Each row is a point. To make a cloud, some directions were put in groups of two or more. Within a group, all points are equally far from the middle, so they leave a hole (a ring in 2 directions, a hollow ball in 3). The other directions are filled evenly. Then the cloud was stretched, turned, moved and blurred a little. How many holes are there, and how many directions does each take, smallest first?

Cloud (20 x 3):
[[-0.36  0.18 -0.27]
 [-0.44 -0.20 -0.25]
 [-0.52 -0.01  0.22]
 [ 0.34 -0.04  0.39]
 [-0.36 -0.23  0.00]
 [-0.35  0.16 -0.05]
 [-0.16  0.37  0.29]
 [-0.33 -0.36  0.19]
 [ 0.28 -0.49  0.34]
 [-0.60  0.10  0.36]
 [ 0.46  0.41  0.04]
 [-0.12  0.57  0.06]
 [ 0.60 -0.16 -0.36]
 [ 0.30 -0.19  0.56]
 [-0.27  0.19 -0.23]
 [ 0.39  0.62 -0.20]
 [-0.24  0.02 -0.19]
 [-0.55  0.38  0.39]
 [-0.32  0.54  0.04]
 [ 0.30  0.22  0.54]]
Holes: 0

Cloud:
[[-0.06  0.45  0.00 -0.25]
 [-0.66  0.35 -0.19  0.14]
 [ 0.11  0.65  0.13  0.61]
 [ 0.55 -0.33 -0.14  0.07]
 [ 0.45 -0.16 -0.21  0.42]
 [ 0.01  0.28  0.35  0.39]
 [ 0.26 -0.12  0.34  0.31]
 [-0.32  0.40 -0.38  0.02]
 [ 0.62  0.04  0.48 -0.29]
 [ 0.15 -0.29 -0.30 -0.34]
 [-0.15 -0.38  0.34 -0.46]
 [ 0.00 -0.04  0.18 -0.09]
 [-0.29 -0.48  0.30 -0.11]
 [-0.14  0.15 -0.23  0.41]
 [-0.57  0.37 -0.02 -0.12]
 [ 0.26 -0.23  0.65  0.13]
 [-0.40 -0.41  0.64 -0.21]
 [ 0.14  0.32 -0.02  0.42]
 [-0.12  0.41  0.57 -0.35]
 [-0.37 -0.57 -0.34 -0.10]
 [ 0.29 -0.34 -0.30  0.44]
 [ 0.36  0.57  0.01  0.07]
 [-0.43  0.25 -0.22  0.12]
 [ 0.58 -0.15 -0.27  0.24]
 [ 0.18  0.39  0.55 -0.34]
 [-0.01  0.27  0.47  0.09]]
Holes: 0
